Each row is a point. Any point is a mix of the corners, with weights that add up to 1. It lies inside the corners' shape when no weight is negative. Is each point inside? If not, which corners have a negative weight?

Corners:
(1): [ -5 -50  20]
(2): [ 36  -8 -18]
(3): [-60  -2   2]
(4): [-15  27   5]
Points:
[-4  5 -4] => inside
[  8 -24   9] => outside (3)
[-25  -5   4] => inside
[-32  13  -1] => outside (1)
[-39   5   2] => inside

Corners:
(1): [-5 -1  6 -3  3 -4  3  9  7 22  1]
(2): [  3  12   9  -5   2   0   4   1 -60  -3   1]
(3): [  0   2 -13  -4  -2  19   2  -9   1  -2  -5]
(4): [-5  9 10 -1 -2 -5  6 -1 10  4 -3]
(5): [ -7  -2  -3  -9 -11 -10   6   6   1  -4  15]
(6): [ -2   3  -9   0 -10  -3   2   9   8   1 -11]
(7): [ 8 -7 11 -2 -7 -4  1  8 11  1 -6]
(8): [ -4  -1   8   0   5 -10 -38   8   6   5 -14]
(9): [-6  3  9 11 -8  3 -3  8 -2  8  3]
(10): [ 1  8 -3 -1  6  9  7  9  6 -5  1]
(11): [  9   3  -2  14  -3  -8 -14  -4  -4   8   9]
(12): [  5  10   5  -6 -12   5   2   9   8  12   3]
Points:
[ 3  3  5 -2 -5  3  7  3 -1  4  2] => outside (6, 8)
[ 1 -1  8  0 -1 -6 -1  8  3  3 -3] => outside (3, 12)
[ 0  5  3 -2  0  0  1  2  5  6 -5] => outside (5, 9)

Corners:
(1): [ -4   1  -3  -2  27 -30  18   2   4 -16 -13  -6  12   7 -13 -28  46 -13
  -1 -34]
(2): [ 11  24   1 -29  22 -22 -15 -19 -33 -38  -8 -26  28  -1  -2  13  21   8
   4 -14]
(3): [ -6 -15  -4   1  36   5   4  12 -30   2  15  -5  32  17  -5 -17  26  -2
  23 -16]
(4): [ -5   6 -28  -7 -37 -21 -25 -32   2  15  -5  14 -31  42 -20  15  -6   3
  12  -5]
(5): [-14  -9 -13  51 -28 -24  -6  -8  24  26  12  16  18 -56  23  18 -13   8
 -17  19]
(6): [ -1   5  17 -26  38 -22   9 -12   2  15  28 -10  19  -6 -32  -7  24  -3
   2 -12]
(7): [ 41  -1   4  -1  -4  -9 -33  -4  13  -1 -26  10 -50  26 -23   1 -21  18
   7   9]
(8): [ -9  14  -6  33 -18 -43 -50 -14  10  -2  25   7  -3  23  -2 -22 -23  38
  -5 -18]
(9): [ -6   6 -11 -29  57  16  -2  10  -1   1 -17 -24  28 -35 -15 -25  -2 -31
  16 -17]
(10): [ -4  29  -4  11 -24 -38 -31  17 -21  19   4  12 -43  15  -5   9 -22  -1
  10   1]
(11): [-12  11  17 -28  14  -5   4  25   9 -12  -6   0  41  -1 -23  -3  16   6
  37 -24]
(12): [-54  -9   7  29 -17  -7  10 -38  -3   8 -17  14 -14 -43   7 -14 -22  12
   0  57]
(13): [ -6  37   9 -19  52  14   9   8  -3  -6   3   3  29  -1  15   8  21   1
 -18 -23]
(14): [ -8   9  -2  23 -19  11  14 -16  13  -6  25  14   8 -50  25 -26  -3 -13
   9  21]
(15): [ 21  38 -16  41 -31 -26 -20  -9 -17  15  13  22 -22  -1 -34   6 -51  34
  -8 -21]
(16): [ -8  25 -23  27 -22 -11   2 -21   8  34 -11   2  24 -34   6 -24  21   8
  -3  44]
(17): [  7   9 -29  18 -13 -60 -19 -18   7   8   7  47 -24  16  -2  -3 -37  34
  10   4]
(18): [ 12  21 -36  -9 -31 -31  -7   1  -5   0   6 -11 -42  21  -1  -4 -25  54
 -14 -13]
(19): [-25   8  -9   4   1  20 -18  15 -11 -12   0  26   1 -50 -20  -9   8 -16
 -28  37]
(20): [ -1 -11   4  -8 -40 -19  -3 -17  -8  19 -16  15   8 -17   6 -18 -17  -4
 -27  19]
(21): [ 12  16 -21   4  -7 -39  -4  -2  18 -12   7 -10  14  40 -20   4 -30  -4
  -7  11]
Points:
[-14   1  -4  -8  12  -5   2 -12  -4   5 -10   2   6 -18   2  -6  11 -20
  -2  21] => outside (8, 11, 15, 18)
[  6  13 -14  -4  -3 -15  -3  -3  -6   2  -3   6  -2   1 -15 -10   4  -1
   6   4] => outside (5, 8, 12, 13)
[ -5  21  -7 -11  12 -18  -4 -15  -7   2  15  -6   6  10 -13  -8 -10  10
  19  -8] => outside (1, 5, 7, 19, 20)
[ 18  12  -5 -11 -19 -10   3   9 -10  -4   1  -6  12   2 -23   8  23  -6
   1  -5] => outside (8, 9, 12, 13, 17)
[ -6  10 -12  16 -12 -19  -8 -11   3  11   0  10   2 -13  -3  -4  -7  10
  -1  10] => inside
[ 15  21   1   0 -12 -33 -11  -8  -2   5  18  -3  -8  36  -7  12  -3  22
   1 -32] => outside (9, 12, 16, 17, 19)
[-18  -4  -4  18  17 -11 -13  -1   9  12  10  10   4   5  -4 -16  10 -14
  13   8] => outside (2, 11, 15, 18, 20)

Corners:
(1): [-11  16   9  -3  -7  -9  16  21   3  -6 -18 -24 -40 -14 -28   2  16  20
 -15   1]
(2): [  9  10 -24 -23 -28  -9  13  -6  32   7  18  19  31   5  13 -38  15  46
  22  -1]
(3): [-17   1 -13 -14  -2   8   9   5  19  22  -4 -13  18 -14  17 -25  35  24
  11  20]
(4): [ 28  -6  16   4  16 -17 -15   9 -42 -15   7   8  12  26  -2  17  39 -19
  30  14]
(5): [ 30  -8  23   8  36  -1  15   5 -23  10  12  18 -17  29   1  33  12 -17
 -10  16]
(6): [ 22  -6   5  45  38 -11   2  44 -23 -14  22   6 -22  10 -25  -1  11  -7
 -35  31]
(7): [-10  18 -24  -2 -30   8 -17   2  18  17  19 -22  18 -10 -13  -9  22   1
  -2 -20]
(8): [-14 -17  -3  13 -11  13  -6  17  21 -15   2 -41 -15  -6  -7 -34  16  30
 -33 -25]
(9): [-15   2   8 -13 -17 -13 -13  16   6  13  -5   9  36 -30  -4 -13  21  39
 -10 -23]
(10): [ -1  11 -13  -6  15  18 -11 -14  13 -21   2 -23  21 -34 -21 -15   4  27
 -15  -4]
(11): [ -6 -36  -8  28  21 -12  16   8 -29  -8   3 -17 -19   2 -33   3 -16   6
 -27  14]
(12): [ 28  16  20 -11  21 -35   8  -1 -41  12  17  13  11  15  25  -7  19 -24
  23  -3]
(13): [ -4   9   4 -19 -33   9  28   5   7 -13   1 -26  46  -3 -13 -21  17   1
  -8   7]
(14): [ 29  -2  33  -8  -3  -8 -16  17 -60  -2  39   6  -8  23  20  18 -14 -20
  16  31]
(15): [ 21   6   9  47  32 -12   6  10 -37   1 -16   7  -9  14  18  25  13 -10
  -2  16]
(16): [ 51   0  -9 -15 -37  17  -7   1 -39  21  19  20  14  -5  13 -29  37  -9
  20  -6]
(17): [ -5   8 -26 -37 -12   5  11  28   6  -1  -6 -36   9   6 -17 -12   2  35
 -20  -1]
(18): [ -6 -14  -4   0  18   7   8  36  -6 -21  -3  -8  -7 -12 -16   1 -14 -10
   4  -3]
(19): [  2  19 -22 -33 -25  -1  -4 -10   4 -10   9  24  19   2  18 -20  41  -2
 -11  20]
(20): [ 53 -12  14   9  10 -30 -15  10 -13   0  -6  14  15   7   8  -6  11 -28
  -3  26]
(21): [ 15  24  -1 -24 -29  32  -8  -3 -25  21   2  18   4  36 -13 -39  19  -7
   9  24]
Points:
[ -4   2  -1   0  11  -3   1  16  -6  -4   4  -6 -10   2  -5  -1  11  10
  -7   7] => outside (13, 16, 20)
[ -4   1   9   0   2 -11   0   2  -3  -1  -1  -3  10  -3  -2  -3  13   3
   1   2] => outside (6, 16, 17)
[-30 -12 -18   5  -3  19   7  16  26  -7  14 -21  11 -11   1 -10  -5  43
 -26   0] => outside (1, 4, 12, 16, 20, 21)
[ 19   0   4   3   5 -17  -5  11 -18  -1  14   1  -2   2   3   3  11   6
  -5   5] => outside (3, 13, 18, 21)
[ 10   5  -1  -3   1  -4   1   7 -11   3   5   3  10   0  -3  -5  16   3
   1   9] => outside (8)
[ 16   4 -13 -14   3  -8  -1  -2  -6  11   1  12  21   4   6 -12  21   2
  12   1] => outside (1, 6, 8, 13, 14)
[ 10  -1   4   2   2  -3   1  10 -12  -1   6   1   1   2  -2  -6  13   0
  -1   7] => outside (17)
[ 13   1   0   1  -4  -1   0   7 -13   2   6  -2   4   5  -2  -4  18   6
  -6  11] => outside (12, 18)

Corners:
(1): [-21  -9  -7   2  -2   8  -4  53   2   4 -30 -12  17 -19  -4  13   0  32
 -14 -13]
(2): [  5  -1   0  11   5   4   0   3   1  24   6  11  11 -12   3  -9 -22   0
   5 -12]
(3): [  2   0  -1   0  -4   4   4  -3  13   3 -17  -4 -14   3  -2  12 -27  -4
  -2  16]
(4): [ -6   9   5   2   2   7  25   9  -3   7   5 -21  14   0   5   4  -5  22
 -18   3]
(5): [ 16  -2  -4  14  -3   9 -10   8   7   7   4   3 -15   1 -12   7  10   3
 -10   3]
(6): [  9  -5  60   5   4  12   9  15   8  14   0   7   8   0 -13  10  11 -15
  -5  10]
(7): [  6  26   2  -4  -6   0 -10  12  -7   8  -5   6  -9 -30 -36  12   2  10
   7  12]
(8): [  4   0   7  11  -8 -10  -8 -10   8   4   9 -21 -25  -2   0  13   9  -7
   7  -4]
(9): [  3   1   7   3  21  14   0  21   0   8   6  15  -4  -3 -10   6   0  -9
  -2  16]
(10): [ -4  19   0  10 -20 -26   1 -11   8   0   6   8 -21  -1   0 -37   3  -5
   6  17]
(11): [  9   6  23  -1  -4  -5  -3  -6 -23   5   9  14  11   7   3  16   7  -6
   6  -5]
(12): [ -1 -10  -5  -5  19  19  -7   8  10   8   1 -14  15  -9   2   9  12  37
   6  -5]
(13): [  9  -4  -4 -11   2   9  -8   4  -1   2   6   9   8 -19   5  13  13 -12
  -9  -1]
(14): [  0  -2  34  -3   3   4   3   3  -1   3   6  11  16   2  -1   5 -23  -6
   9  -6]
(15): [ 17  -5   3   9  -9  -1  13  -2   2   3   2  10  16   3  -1   9 -14  -4
   9   0]
(16): [  2   2   9  18   5  -1   0  -2   6  -2  -5  -2   7 -14   2   1   4  -9
 -20  -1]
(17): [ 17   7   7  -6  -2  -6   8  -4   3   7  -7  18 -28   2   3  14 -34  -4
  12  -2]
(18): [  4  18  -2  -5   1  11   0  -7   2   6   5  -3   8   1  10   1   8   3
   7 -10]
(19): [-11  -1   4  -4  10  -5  -7 -10  11  15   5   7   6   2  -2  15   7  10
   6  -8]
(20): [-13 -13  -7  -1 -12  -4  11 -13   4   1   1   6  16  -5 -10 -40  -2  -7
  -2   5]
(21): [  8   8   0  -3   0 -15  -5  -6   7   4  10 -29   0  -3  -5   3  12  -1
 -15  -2]
Points:
[-2  4 10 -2 -1  3  2  2 -1  9  2  1  4 -2  0  4  0  8  2 -2] => outside (9, 15, 16, 21)
[  0   7   1   2   1   3   1  10  -1   9   1   4   3 -10  -4  -3   6   2
 -10   1] => outside (3, 8, 12, 14, 15)
[ 8  3 11  2  7  4  2 -1 -1 10  6  9  4 -1 -5  6 -3  0  1  0] => outside (1, 3, 8, 10, 13)
[ 3  2  5  2  1  2 -1  5  2  7  2  0  3 -6 -3  4  3  4 -1 -2] => outside (3)
[ 4  1 11 -1  2  9  2  9  0  9 -1  5  4 -6 -6 11 -4  5  2  0] => outside (10, 16, 21)
